Each row is a point. A path goes straight from each point to the next, and from the last back to the first. The post is the endless flat space through its rows: a point in 2 columns, a line in 3, a plane in 4, and so on, so that a path can go around it. Count how often the path circles the post. Going back the other way cancels.
(in the rows, 128 means zero)

Post (1 x 2):
[[128 115]]
Path, 15 rows:
[[104 117]
 [109 106]
 [114 128]
 [147 184]
 [174 132]
 [162  79]
 [121  60]
 [ 84  87]
 [ 78 147]
 [142 185]
 [146 127]
 [158  82]
 [130  81]
 [104 100]
 [109 125]]
Times around: 2

Post, 2 rows:
[[141 101 153]
 [112 156 100]]
Path:
[[124  88 112]
 [104 144 112]
 [122 161 153]
 [138 144 146]
 [118 132 145]
 [126  82 157]
 [128  89 113]
 [110 184  63]
 [164 129 187]
 [130 108 195]
 [ 83 134 106]
 [ 96 162  56]
 [160  88 144]
 [150 115 153]
 [163 105 228]
 [107 140 139]
 [ 94 120 104]
 [132 117  95]
 [169  97 156]
 [164  94 190]
 [ 95 170 109]
 [110  71 167]
 [125 115  79]
 [160 109 129]
 [143 114 119]]
Times around: 3

Post:
[[113 103  78 100 107 137]
 [117  80 152 109 155 158]
 [133  88  85 118 110 160]
 [133  92 174  94 118 126]
 [135 128  98 109 131 158]]
Path, 25 rows:
[[142  82 132  53 120 127]
 [120  39 129 103 113 173]
 [135 133 135 103 110 156]
 [128 136 102 118 105 134]
 [114  72 127  91 107  88]
 [141  90 108  86  92 113]
 [154  94  82 100  96 155]
 [109  41 110 103 189 143]
 [119  76 148 129 152 153]
 [ 97 112 144 112 129 136]
 [112 117 119  92 108 170]
 [162 143 106  67 110 182]
 [133 129  93  74 126 119]
 [123  57 120 110 159 122]
 [162  69 119  89 115 162]
 [116  40  99 116 123 202]
 [110  80 156 114 102 144]
 [115 117 101  99  92 105]
 [102  52 134 109 136 116]
 [183 158 100  98 127 156]
 [110 122  85  48 137 153]
 [122 141 122  84 112 141]
 [ 77  80  89 114 134 149]
 [132  56 111 153 142 158]
 [111  34  91 111 133 123]]
Times around: 2

Post (7 x 8):
[[158 124 138 168 119 160 125 161]
 [150 133 120 105 114 105  88 147]
 [153 110 109 120 103 139 143  60]
 [170 136 153 141 172 129  68 172]
 [157 134 167 129 112 102  91 153]
 [109 146 148 150  99 121  98 138]
 [ 76  57  72 164  74 123 176  68]]
Path, 29 rows:
[[158 131 111 122 131 130 144 112]
 [127 106  88 146  73 119 161  71]
 [155 107  61 114  95 126 101 128]
 [138 112 126 109 114 105  72 180]
 [176 133 172 113 131 109  80 162]
 [160  85 114 116 118 130 108  88]
 [195 139 165 140  84 134 119 144]
 [197 136 117 150 105 137 120 137]
 [186 126 166 110  83  97  73 132]
 [107 124 124 105  66 123 109 101]
 [151  86 102 111 120 142 140 121]
 [188 138 170 122 151 110  90 149]
 [134 163 187 172 107 128 138 136]
 [130 138 180  93  92  92 116 107]
 [120 124 157 112 100 106  89  68]
 [162 163 195 182  99 160  93 157]
 [139  92 121 163 148 153 106 148]
 [156 146 222 171 152 162 110 152]
 [162 116 117 153  94 157 182 143]
 [140 153 168 155 126 152 102 150]
 [102  50 126 166 175  80 116 101]
 [142  94  66 144  82 143 162 140]
 [121 106 147 207 128 149 122 113]
 [187 105 106  66 107 137  94  51]
 [137 101 152 118  88  91 117 120]
 [110  98 180 143  64 113 140  23]
 [123 101 134 147 110 109 110  96]
 [173 144 148 142 136 107  99 149]
 [164 164 134 172 118 175 149 193]]
Times around: 1

Post:
[[121 124 175 123 133  99  85 105 104 121  91]
 [ 96 142 109  87 108 130 141 156 163 134 131]
 [119 108 131  97 196 112 110 127 104 140 114]
 [185 105 133 162 143  82 118 123 102 149 105]
 [161 115 106 166 149  97 115  99 145 117  92]
 [180 106 151 169 149 104 128 112 109  84 106]
 [ 57 100 122 128 100 156 143 152 139 133 126]
 [100  99 138  95 115 158 152  98 157 127 154]
 [123 132 112 132  81 169 102 143 126 140 138]
 [105 113 161 141 109 146 120 124 155 132 192]]
Path:
[[140 115 153 103 126 124 139 164 141 106 182]
 [129 102 156 166 120 132 107 188 126 140 131]
 [ 91 144 181 147 114 130  85  94 143 106 118]
 [199  94 150 131 118 112 108  63  81 189 155]
 [182 100 146 194  92  88  58 142  80 153 114]
 [102 116 165 123 124 106  99 137  96 113 150]
 [ 42  87 105 196 156 173 129 141 107  88  83]
 [141  96 135 165 165 138 116  90 117  99 171]
 [155 123 103  88  78 141 133  82 148  68  59]
 [148 118 127  83  80 154  98  93 140 163  90]
 [163  87 186 165 155 131 134  96  89 147 153]
 [152 143 125 164  18 162 122 115  90  80  64]
 [136 151  89  86  23 119 101 169 165 189 178]
 [138  98 131 121 111 122  84 111 130 153 115]
 [144 144 154 142 179 131  32  71 164 147 161]
 [120 150 125 107 136 114 153  98 160 162 170]
 [127  94 111 124 178 127 118 116 101 120 130]
 [101  92 117 126 150  79 136 130 143 141  71]
 [116 121 123 126 170  67 151 154 177 152 115]
 [151 151 192 162 121 100  79 110  84 121  98]
 [174 136 176 138 146  53  82  80 132 161 173]
 [118  77 107 175 142 131  99 151 114 111 126]
 [144  71 140 107 119 169 117 175  91 132 133]
 [126  58  97 110 119 144 146 119 125 178 190]
 [155 138  65 137 104 147  96 149 133 223 207]]
Times around: 4

Post:
[[ 95 150 121 155  95  85 165 126 138 128 133 136]
 [ 55 141 145 137  84 124 107 131 136 140 128 153]
 [113 125 157 127 107  83 126 124 137 151 118 116]
 [185  99  72 117 131 161 130 152 128 135 147 101]
 [168 112 121 128 132 136 150 153 152 130 103  99]
 [147 125 128 107 162 125 150 120 159 166 123 130]
 [153 115 109 110 126 128 164 118 132 104 105 126]
 [ 75 144 153 116 110 145 107 176 102 115 168 125]
 [161 137 130 133 153 100 128 127 155 133 117 124]
 [114 136 131 116  60 148 117 165 108 122 170 148]
 [164 107 120 150 135 128 130 126 111 150 117 120]]
Path (29 x 12):
[[195  99 126  79 147 196 145 133 110 173 115 165]
 [153 141  83 157 105 192 102 194 130 164 162  84]
 [107 127 119 177  92 165 148 178  94 125 153 103]
 [147 127 122 142  84  57 156 121 154 115 133 111]
 [211 102 165 158 119 102 117 188 139 141 113 100]
 [102 124  95 128 105 115 161 130 138 132  85 144]
 [ 87 133 120  95 155 129 141 190 152  85 122  93]
 [175 150 146 130 103  98 143 165 167 105 139 148]
 [120 151 128 173 113 102  86 103 168 134 147 145]
 [124 160 111 133 141 205 153 152 101 130 165 127]
 [162 132 122 127 128 118 192 116 137 171 107 145]
 [100 152 104  89 162 141 129 186 139 152 172 126]
 [145 145  75 127 147 153 166 119 132 115 141 136]
 [141 120 156  87 164 176 176 109 132 137 124 121]
 [ 85 136 147 156 169 119  90 144 147 133 134 111]
 [147 120 166 147 181 121  87 192 146 184 141 127]
 [ 82 149 135 108 136  83 126 155 197 156 102 121]
 [188 144 116 102  95 151 154 136  94 146 169 123]
 [177 114 117 149 128 145 134 102 123 143 108 122]
 [146  78 151 136 100 121 148 160 118 150 110  63]
 [114 106 133 125   7 104 127 135  92 119 191 147]
 [150 122 162 120  99 117 127 112 160 106  99 100]
 [127 139 164 155 130  91 115 108 132 118  72 106]
 [193 111  91 156 146 116 129 159  85 168 141 111]
 [ 99 127 182 143  49  68 113 161 149 164 105 165]
 [ 76 100 192 102 150 136 117 110 104 143 114 148]
 [199 126 147 154 117 107 129 143 113 136 149 100]
 [183 112 144 144 133 139 134 147  93 133 148 142]
 [ 57 123 149  99 133 137 117 132 155 154 117 169]]
Times around: 1
